Rows are points. The window is the flat piece filled in between its corners: a triangle in 3 columns, a solid with four corners in 4, and so on. A path goes straight from each point to the next, and from the last back to the first. After which points does the path pass through the window?

Window:
0.81,0.17,-0.22,0.04
-0.03,-0.20,0.26,0.17
-0.67,-0.29,0.07,-0.20
0.16,0.21,-0.05,0.57
Path:
(1): 0.36,0.28,-0.06,0.21
(2): 0.04,0.27,-0.03,0.06
(3): 0.18,-0.29,-0.30,0.40
(4): -0.49,-0.52,-0.19,0.24
(5): -0.18,-0.09,0.27,-0.04
(6): -0.12,-0.02,0.61,-0.50
(7): -0.65,-0.56,-0.26,0.22
(8): 0.73,-0.36,-0.23,0.02
Through the window after points: 4, 8

Window, 6 rows:
0.07,0.34,0.24,-0.06,-0.08,-0.10
-0.21,-0.38,-0.75,0.23,0.08,-0.48
-0.18,0.34,0.55,0.37,0.13,0.51
0.69,0.22,0.27,-0.34,-0.38,0.76
-0.05,-0.56,-0.12,0.34,0.20,-0.57
-0.31,0.06,0.50,-0.20,0.12,0.38
Path:
(1): -0.40,0.00,0.38,0.01,-0.08,0.28
(2): -0.01,0.05,0.22,0.17,-0.27,0.30
(3): -0.22,0.33,0.20,-0.45,0.51,0.28
(4): 0.40,0.16,0.04,0.11,0.52,-0.14
(5): -0.40,0.08,0.07,0.03,-0.63,0.52
(6): 0.20,-0.24,-0.34,-0.03,-0.75,-0.04
(7): 0.23,0.07,0.17,-0.21,0.35,0.19
(8): -0.08,0.10,0.22,0.32,0.40,0.11
(9): -0.03,0.29,0.21,-0.21,-0.76,0.06
(10): -0.09,0.13,0.20,0.00,-0.59,0.47
(11): 0.17,0.17,0.66,-0.10,0.85,-0.19
(12): 0.05,0.15,0.47,-0.40,0.35,0.36
Through the window after points: 8, 12

Window:
0.35,0.61,0.37,-0.16,-0.11,-0.34,0.13,-0.44
0.27,-0.02,-0.19,-0.14,-0.35,-0.41,0.24,0.21
-0.23,-0.59,0.21,-0.01,-0.40,0.01,-0.39,-0.39
-0.53,-0.38,0.12,-0.24,-0.27,0.14,0.45,0.31
0.41,-0.76,0.67,0.01,0.00,-0.39,-0.25,0.18
-0.77,0.41,0.51,0.11,0.48,0.00,-0.06,0.37
-0.22,0.64,-0.01,0.37,-0.24,0.15,0.43,-0.42
-0.48,-0.16,0.10,0.24,-0.34,-0.30,0.10,-0.95
Path:
(1): -0.77,0.08,0.37,0.22,-0.38,-0.49,0.07,-0.44
(2): 0.41,-0.42,-0.30,-0.01,-0.17,0.07,0.16,-0.77
(3): 0.03,0.05,0.03,-0.08,0.09,-0.08,-0.01,-0.32
(4): 0.07,0.29,0.47,-0.07,-0.42,-0.31,0.13,-0.23
(5): -0.06,0.10,0.53,0.02,-0.38,-0.25,-0.08,-0.16
(6): -0.19,-0.26,-0.17,-0.09,0.18,-0.06,0.56,0.19
(7): 0.20,-0.39,-0.61,-0.03,-0.02,-0.08,0.08,0.17
(8): -0.18,0.41,0.68,-0.07,-0.43,-0.49,0.21,-0.03
(9): -0.31,0.35,0.54,-0.45,-0.82,-0.46,0.28,0.03
(10): 0.04,-0.55,-0.04,0.31,0.58,-0.02,-0.20,-0.10
(11): 0.45,-0.25,0.08,-0.40,0.42,-0.24,-0.19,-0.48
(12): -0.17,0.34,0.67,0.47,-0.47,-0.40,0.06,0.27
(13): -0.19,0.32,0.15,0.19,-0.54,-0.08,0.23,-0.29
(14): 0.09,0.42,-0.06,-0.24,0.34,-0.23,0.17,-0.45
(15): -0.10,-0.34,0.11,-0.35,0.03,-0.05,0.18,-0.02
(16): -0.53,-0.37,0.32,0.22,-0.59,0.04,0.03,0.10
Through the window after points: 1, 3, 7, 15

Window:
-0.18,0.07,0.71,0.00,-0.43,0.13,0.09,-0.63,0.52
0.43,-0.04,0.35,0.62,-0.05,-0.78,-0.03,-0.23,0.22
-0.16,0.11,-0.46,-0.24,0.17,0.55,-0.25,0.22,-0.04
-0.16,0.09,-0.05,-0.02,0.31,0.75,0.40,-0.44,-0.02
-0.31,0.34,-0.31,0.06,0.29,-0.75,0.10,0.21,-0.07
0.07,-0.25,0.24,-0.53,0.51,-0.09,-0.02,0.14,-0.17
-0.14,0.58,-0.22,-0.38,0.08,-0.09,-0.05,-0.21,-0.49
-0.05,-0.22,0.43,-0.06,-0.48,-0.79,0.54,-0.35,-0.41
0.35,0.31,-0.28,-0.09,-0.01,-0.89,0.34,0.17,0.38
Path:
(1): 0.26,-0.23,-0.95,0.41,0.05,0.02,0.07,-0.73,0.01
(2): 0.21,-0.16,-0.25,-0.05,-0.12,-0.53,0.02,-0.11,0.14
(3): 0.01,0.55,0.60,0.27,0.05,-0.40,0.00,-0.04,0.06
(4): -0.10,0.41,0.25,0.05,-0.28,0.07,0.02,0.09,-0.28
(5): 0.15,-0.31,-0.14,-0.34,0.37,-0.89,-0.03,-0.36,0.37
(6): -0.30,-0.02,0.02,-0.38,-0.06,-0.51,-0.05,-0.28,-0.04
(7): 0.45,0.28,0.20,0.33,-0.11,0.34,0.39,0.07,0.44
(8): 0.24,0.39,0.45,0.07,0.27,0.22,0.19,0.25,-0.10
(9): -0.30,-0.24,-0.29,-0.19,-0.07,-0.59,-0.21,-0.52,-0.11
(10): -0.34,-0.36,-0.18,-0.36,-0.12,-0.73,0.04,-0.51,0.29
(11): 0.42,0.59,0.16,0.68,0.08,-0.10,0.11,0.20,-0.17
(12): -0.34,0.36,0.07,-0.43,0.18,0.09,-0.13,0.50,-0.11
Through the window after points: 6, 12
